Rows are points. Two turns around zero, p and q, are shown by what they do to some points. Where does a point land after both, in the order given? Backwards means that the second turn is done in reverse. Each puzzle has new turns, and all numbers are rounded.

Turn p:
[+0.30 +0.14] => [-0.17 -0.29]
[-0.18 -0.32] => [-0.03 +0.37]
[-0.12 +0.17] => [+0.20 -0.07]
Turn q:
[+0.33 +0.18] => [+0.31 +0.21]
[-0.34 -0.02] => [-0.34 -0.05]
[+0.02 -0.16] => [+0.03 -0.16]
Where do these land?
p, then q: [-0.05 -0.46] => [-0.26 +0.39]
p, then q: [+0.07 +0.29] => [+0.13 -0.27]
q, then p: [+0.11 +0.20] => [+0.04 -0.22]
p, then q backwards: [-0.13 -0.03] => [+0.10 +0.09]

Turn p:
[-0.10 +0.35 -0.12] => [-0.33 +0.19 +0.06]
[-0.17 +0.27 +0.23] => [-0.36 -0.14 -0.09]
[+0.00 -0.32 -0.04] => [+0.30 -0.01 -0.12]
[+0.28 -0.29 -0.08] => [+0.38 -0.03 +0.15]
Turn q:
[-0.08 -0.26 +0.23] => [+0.19 +0.28 +0.10]
[-0.20 -0.05 +0.24] => [+0.30 +0.08 +0.02]
[-0.08 +0.30 -0.49] => [-0.27 -0.32 -0.40]
[+0.36 +0.08 +0.07] => [-0.19 -0.10 +0.31]
[+0.00 -0.08 -0.05] => [-0.04 +0.08 -0.03]
Where do these land?
p, then q backwards: [-0.33 -0.28 -0.07] => [-0.40 -0.08 -0.16]
p, then q: [-0.16 -0.06 -0.24] => [-0.11 -0.27 -0.06]
q, then p: [+0.12 +0.18 -0.17] => [+0.12 +0.04 -0.24]
p, then q: [+0.39 +0.04 +0.06] => [+0.19 +0.16 +0.31]
q, then p: [-0.03 +0.13 +0.42] => [+0.15 -0.35 +0.23]

Turn p:
[+0.00 -0.14 +0.41] => [-0.01 +0.18 +0.39]
[+0.21 -0.17 +0.00] => [-0.26 +0.07 +0.02]
[-0.05 +0.51 -0.29] => [+0.23 -0.48 -0.26]
[+0.03 -0.12 +0.10] => [-0.07 +0.11 +0.10]
[-0.18 -0.08 -0.21] => [+0.11 +0.12 -0.24]
Turn q:
[-0.02 -0.38 +0.10] => [-0.39 -0.04 -0.06]
[-0.33 +0.46 -0.04] => [+0.39 +0.41 +0.07]
[+0.13 -0.10 -0.13] => [-0.02 -0.17 -0.13]
[+0.22 +0.02 +0.07] => [+0.02 -0.20 +0.12]
Where do these land?
q, then p: [+0.24 -0.18 -0.01] => [+0.00 +0.29 -0.06]
p, then q backwards: [-0.58 +0.02 +0.07] => [-0.16 +0.52 -0.20]
p, then q backwards: [+0.25 -0.30 -0.12] => [-0.22 -0.34 +0.09]
q, then p backwards: [-0.08 +0.23 -0.14] => [-0.28 +0.01 -0.01]
q, then p: [+0.33 +0.11 +0.10] => [-0.18 +0.24 +0.20]
q, then p: [-0.16 +0.12 +0.09] => [+0.05 -0.18 +0.11]

Turn p:
[+0.15 -0.48 +0.24 +0.14] => [-0.11 +0.07 +0.26 -0.50]
[+0.03 +0.05 -0.32 +0.08] => [-0.11 +0.23 -0.18 +0.14]
[+0.09 +0.22 +0.24 -0.40] => [+0.37 -0.34 -0.14 -0.02]
[-0.03 +0.30 -0.14 +0.20] => [-0.22 -0.05 -0.15 +0.27]
[-0.18 +0.22 -0.21 +0.08] => [-0.08 +0.06 -0.06 +0.34]
[-0.06 -0.31 +0.18 -0.09] => [+0.13 +0.04 +0.26 -0.23]
Turn q:
[+0.01 +0.17 +0.01 -0.18] => [-0.04 +0.11 +0.00 -0.22]
[-0.11 -0.08 +0.11 -0.15] => [+0.09 -0.14 -0.04 -0.15]
[+0.45 -0.12 +0.03 -0.23] => [+0.41 +0.31 -0.04 -0.04]
[-0.23 +0.06 +0.03 +0.67] => [-0.38 -0.26 +0.30 +0.46]
[-0.12 -0.03 -0.18 -0.10] => [-0.08 -0.03 -0.22 -0.04]
Where do these land?
p, then q: [+0.14 +0.07 -0.05 +0.21] => [-0.16 -0.14 -0.15 -0.03]
p, then q: [+0.11 +0.25 -0.07 -0.07] => [-0.06 +0.05 -0.17 +0.22]
q, then p: [+0.50 -0.09 -0.22 +0.04] => [-0.34 -0.19 -0.36 +0.17]
p, then q: [-0.36 -0.22 +0.36 -0.12] => [+0.42 -0.07 +0.36 -0.09]
p, then q backwards: [-0.40 -0.01 -0.03 -0.07] => [+0.25 -0.06 +0.15 +0.28]

Turn p:
[-0.03 +0.07 -0.20 -0.22 +0.00 +0.34] => [-0.14 +0.03 +0.07 -0.40 +0.15 +0.00]
[+0.01 +0.20 -0.01 +0.43 -0.30 +0.32] => [+0.07 +0.50 +0.35 +0.07 +0.18 +0.03]
[+0.10 +0.01 +0.33 -0.19 +0.16 -0.12] => [+0.12 -0.32 -0.01 +0.08 -0.07 -0.26]
[+0.20 -0.15 +0.10 -0.11 -0.04 -0.47] => [+0.25 -0.34 -0.14 +0.22 -0.18 +0.17]
[-0.09 -0.36 +0.25 -0.12 -0.08 -0.28] => [+0.09 -0.19 -0.06 +0.11 -0.49 +0.00]
[+0.01 -0.16 -0.25 -0.08 +0.31 +0.25] => [-0.45 -0.11 +0.00 -0.16 +0.11 +0.05]
[-0.19 +0.38 -0.21 +0.29 -0.04 -0.03] => [+0.06 +0.42 -0.20 +0.08 +0.29 +0.01]
Turn q:
[-0.34 +0.25 +0.26 +0.22 +0.38 +0.02] => [+0.54 +0.29 -0.07 +0.16 +0.18 -0.02]
[+0.23 +0.34 +0.33 -0.01 -0.06 +0.00] => [+0.23 -0.13 +0.06 +0.13 -0.24 -0.36]
[-0.17 +0.18 +0.35 -0.18 -0.15 +0.20] => [+0.31 -0.25 -0.30 +0.07 -0.15 -0.05]
[-0.10 -0.34 -0.04 -0.08 -0.09 -0.25] => [-0.12 -0.21 +0.10 -0.19 +0.27 +0.17]
[+0.11 +0.04 -0.25 -0.33 +0.01 +0.26] => [-0.16 +0.04 -0.07 -0.03 -0.40 +0.24]
[-0.03 -0.12 -0.13 +0.16 -0.21 +0.27] => [-0.26 +0.07 -0.32 -0.01 +0.03 -0.05]
[-0.04 -0.06 -0.28 +0.10 -0.13 -0.42] => [-0.26 -0.09 +0.29 +0.17 +0.29 +0.10]
[+0.36 -0.28 -0.22 +0.12 +0.26 -0.09] => [-0.26 +0.29 +0.32 -0.31 +0.01 -0.05]
Where do these land?
q, then p: [-0.14 -0.46 +0.29 -0.33 -0.04 +0.15] => [-0.19 -0.35 +0.06 -0.48 -0.09 +0.20]
q, then p: [-0.13 -0.06 -0.31 +0.00 -0.01 -0.03] => [-0.17 +0.21 +0.02 -0.07 +0.07 -0.18]
q, then p: [+0.06 +0.44 -0.15 +0.03 +0.05 +0.12] => [+0.22 +0.33 +0.11 +0.22 +0.10 +0.10]
p, then q: [-0.12 -0.12 +0.24 +0.12 -0.16 +0.05] => [+0.00 -0.22 +0.00 +0.16 +0.03 -0.24]
q, then p backwards: [-0.03 +0.28 -0.09 +0.17 +0.35 -0.06] => [-0.03 +0.13 +0.13 +0.37 -0.27 +0.03]
q, then p: [+0.23 +0.17 -0.25 +0.24 +0.23 +0.15] => [+0.35 +0.26 -0.15 +0.06 +0.18 -0.16]
p, then q: [+0.14 -0.26 +0.27 -0.24 -0.42 -0.38] => [-0.45 -0.27 -0.14 -0.26 -0.17 -0.38]

Turn p:
[-0.25 -0.06 -0.06 -0.06 -0.33 -0.34] => [+0.40 -0.12 -0.27 -0.09 +0.07 -0.19]
[+0.44 -0.01 +0.17 +0.20 +0.04 +0.12] => [-0.27 -0.22 +0.09 +0.28 -0.10 +0.24]
[+0.42 +0.10 -0.01 +0.03 -0.03 +0.33] => [-0.46 -0.10 +0.07 +0.24 -0.07 -0.03]
[+0.14 -0.39 +0.10 -0.10 -0.14 -0.16] => [+0.24 +0.00 -0.12 +0.39 +0.11 +0.05]
[-0.15 +0.09 +0.00 -0.16 +0.05 -0.33] => [+0.26 -0.07 +0.06 -0.18 +0.24 -0.05]
[-0.18 +0.26 -0.06 +0.31 +0.29 +0.30] => [-0.29 +0.15 +0.11 -0.38 -0.28 +0.18]
[-0.01 +0.13 -0.28 +0.13 +0.30 +0.23] => [-0.36 +0.22 +0.00 -0.24 +0.02 +0.13]
[-0.41 -0.12 +0.14 -0.35 -0.19 -0.14] => [+0.49 +0.14 +0.05 -0.02 +0.01 -0.34]
Turn q:
[-0.60 +0.27 -0.30 +0.12 +0.20 -0.01] => [-0.04 -0.15 +0.30 +0.68 +0.08 +0.05]
[+0.04 -0.62 +0.01 -0.01 +0.19 -0.15] => [+0.38 -0.20 +0.16 -0.34 +0.27 -0.21]
[+0.07 +0.04 +0.15 +0.18 +0.12 -0.08] => [-0.03 +0.00 +0.20 -0.12 -0.16 +0.01]
[-0.01 -0.24 +0.17 -0.08 +0.14 -0.14] => [+0.29 -0.12 +0.07 -0.17 -0.02 -0.01]
[-0.03 +0.04 -0.26 +0.11 +0.11 +0.12] => [-0.13 +0.03 +0.09 +0.17 +0.10 -0.21]
[+0.22 +0.19 +0.13 -0.21 +0.00 -0.01] => [+0.05 +0.20 -0.19 -0.05 -0.25 +0.02]
[+0.14 +0.28 +0.04 -0.02 -0.52 +0.51] => [-0.57 -0.01 -0.54 +0.01 -0.06 +0.11]
[+0.16 +0.03 +0.06 -0.10 -0.25 -0.24] => [+0.05 +0.23 -0.10 -0.17 +0.05 +0.25]
Where do these land?
p, then q: [-0.06 +0.17 -0.28 +0.11 +0.38 +0.13] => [+0.14 -0.13 -0.23 +0.40 -0.18 +0.03]
p, then q: [+0.03 +0.29 +0.25 -0.05 +0.09 +0.01] => [+0.17 -0.21 -0.10 -0.22 -0.09 +0.14]
q, then p: [-0.21 +0.35 -0.11 -0.31 +0.21 +0.09] => [-0.15 -0.29 -0.37 -0.08 -0.19 +0.20]
p, then q: [+0.30 -0.28 -0.19 +0.17 -0.34 +0.05] => [-0.26 +0.00 +0.28 +0.15 +0.41 -0.12]
q, then p: [-0.10 +0.03 +0.13 -0.22 +0.32 +0.17] => [+0.05 -0.22 -0.33 +0.20 +0.05 +0.08]
p, then q: [+0.15 -0.35 +0.08 +0.11 -0.34 -0.40] => [-0.24 +0.13 +0.18 -0.26 +0.29 -0.43]
p, then q backwards: [-0.12 -0.20 +0.12 +0.19 -0.32 -0.05] => [-0.08 +0.09 +0.20 -0.36 +0.13 +0.09]

Turn p:
[-0.16 -0.30 -0.43 -0.21 -0.23 +0.20 +0.02 +0.19] => [+0.14 +0.11 -0.29 +0.20 -0.55 +0.11 +0.02 -0.07]
[+0.03 +0.19 +0.07 +0.29 -0.01 -0.08 -0.02 -0.22] => [+0.15 +0.12 +0.14 -0.09 +0.34 +0.03 -0.01 -0.01]
[+0.29 -0.25 +0.33 -0.33 +0.32 +0.15 +0.37 -0.19] => [-0.07 -0.65 +0.19 +0.33 +0.01 -0.18 -0.02 +0.24]
[+0.12 +0.17 -0.23 +0.29 +0.05 -0.24 -0.19 -0.05] => [+0.09 +0.17 -0.13 -0.13 +0.32 +0.04 +0.14 -0.29]
[-0.11 -0.18 -0.04 -0.12 -0.15 -0.01 -0.33 -0.14] => [+0.09 -0.04 -0.09 -0.14 -0.15 +0.17 -0.31 -0.18]
[-0.20 -0.08 -0.17 +0.22 -0.03 +0.17 -0.30 +0.28] => [-0.06 +0.27 -0.38 -0.12 -0.07 +0.27 -0.02 +0.08]
[+0.11 -0.09 +0.07 +0.19 -0.25 -0.24 -0.07 +0.12] => [-0.03 +0.04 +0.15 -0.20 -0.01 +0.27 +0.20 -0.15]
[+0.27 +0.39 +0.36 -0.18 +0.12 +0.16 +0.32 -0.13] => [-0.25 -0.09 +0.43 +0.32 +0.26 -0.30 -0.06 +0.18]
[+0.19 +0.39 +0.28 -0.09 +0.26 -0.28 +0.09 -0.01] => [-0.29 -0.10 +0.25 -0.10 +0.34 -0.37 +0.09 -0.06]
[-0.55 -0.25 -0.24 -0.06 -0.07 +0.17 +0.10 +0.14] => [+0.25 +0.17 -0.29 -0.08 -0.48 -0.04 -0.04 +0.27]
Turn q:
[+0.13 -0.35 +0.06 +0.23 -0.26 +0.20 -0.14 +0.04] => [-0.08 -0.03 -0.44 -0.12 -0.01 +0.27 +0.02 -0.19]
[+0.14 -0.53 -0.42 +0.09 -0.05 +0.00 -0.13 +0.07] => [-0.22 +0.23 -0.30 -0.46 +0.25 -0.01 +0.05 -0.21]
[-0.27 +0.17 +0.04 -0.23 -0.16 -0.11 +0.29 +0.19] => [+0.30 +0.11 +0.06 +0.25 +0.19 -0.10 -0.23 +0.22]
[-0.21 +0.14 +0.33 +0.14 -0.21 -0.21 +0.33 -0.03] => [+0.25 +0.04 +0.10 +0.22 -0.02 +0.37 -0.16 +0.33]
[+0.07 +0.10 +0.31 -0.30 +0.17 -0.37 -0.18 +0.53] => [+0.31 -0.40 +0.36 -0.03 +0.26 -0.08 -0.38 -0.27]
[+0.07 -0.05 +0.44 +0.09 -0.02 +0.41 +0.09 -0.22] => [-0.12 -0.11 -0.15 +0.44 -0.18 +0.32 +0.21 -0.13]
[+0.10 +0.32 -0.13 +0.14 +0.24 -0.07 -0.01 +0.01] => [-0.05 +0.04 +0.28 -0.09 -0.31 -0.15 -0.07 +0.01]
[+0.28 -0.32 +0.01 -0.13 +0.11 -0.16 -0.04 -0.20] => [-0.37 -0.11 +0.08 -0.14 +0.27 +0.12 +0.09 -0.07]
[-0.07 +0.48 -0.42 -0.27 -0.06 +0.27 +0.05 -0.11] => [-0.07 +0.13 -0.08 +0.20 -0.21 -0.63 +0.02 +0.26]
[-0.25 +0.07 -0.14 +0.19 +0.14 +0.21 +0.13 -0.21] => [+0.04 +0.31 +0.02 +0.08 -0.22 -0.02 +0.29 +0.09]
[+0.02 -0.03 -0.09 +0.04 +0.09 -0.17 -0.39 -0.07] => [+0.00 -0.22 +0.06 -0.35 -0.02 -0.08 +0.16 -0.03]
Where do these land?
q, then p: [-0.23 -0.14 -0.38 +0.01 -0.19 -0.19 -0.41 -0.06] => [-0.15 -0.23 -0.07 +0.17 -0.31 -0.37 +0.20 -0.28]
p, then q: [-0.05 +0.24 -0.31 -0.12 +0.28 -0.23 +0.25 +0.05] => [-0.11 +0.13 +0.34 -0.21 +0.12 +0.09 -0.19 +0.35]
p, then q: [-0.01 -0.05 +0.17 +0.07 +0.10 +0.12 -0.20 +0.09] => [+0.16 +0.07 -0.06 -0.01 +0.04 -0.19 +0.12 -0.16]
q, then p: [+0.21 +0.14 -0.13 -0.02 -0.49 +0.09 +0.02 -0.03] => [+0.02 +0.24 -0.37 -0.14 -0.22 +0.11 +0.07 -0.23]
p, then q backwards: [-0.14 -0.14 -0.11 -0.33 +0.54 +0.43 -0.16 -0.24] => [+0.18 +0.28 +0.02 -0.32 -0.66 +0.15 -0.03 +0.23]
p, then q backwards: [-0.02 +0.05 +0.20 +0.26 +0.16 +0.47 +0.19 +0.29] => [-0.09 +0.02 -0.02 -0.10 -0.29 -0.07 +0.35 -0.50]
p, then q: [-0.01 -0.09 +0.02 -0.13 +0.06 -0.24 +0.36 +0.08] => [-0.03 +0.07 +0.02 +0.05 +0.27 +0.27 -0.22 +0.14]
q, then p: [-0.04 +0.07 +0.09 +0.14 -0.25 -0.19 +0.16 -0.22] => [-0.26 +0.17 -0.16 +0.11 -0.15 +0.15 +0.07 +0.14]
q, then p: [+0.30 -0.08 +0.00 +0.21 -0.26 -0.05 +0.02 -0.03] => [+0.02 +0.17 -0.25 +0.05 -0.24 +0.05 -0.24 -0.02]
p, then q: [-0.26 -0.16 +0.61 +0.06 -0.02 -0.18 -0.37 +0.39] => [+0.41 -0.09 -0.22 +0.37 +0.47 -0.41 +0.15 -0.12]
p, then q: [+0.25 +0.16 -0.17 -0.15 +0.08 -0.03 +0.15 -0.33] => [-0.19 -0.05 +0.23 -0.23 -0.10 +0.33 +0.10 +0.03]
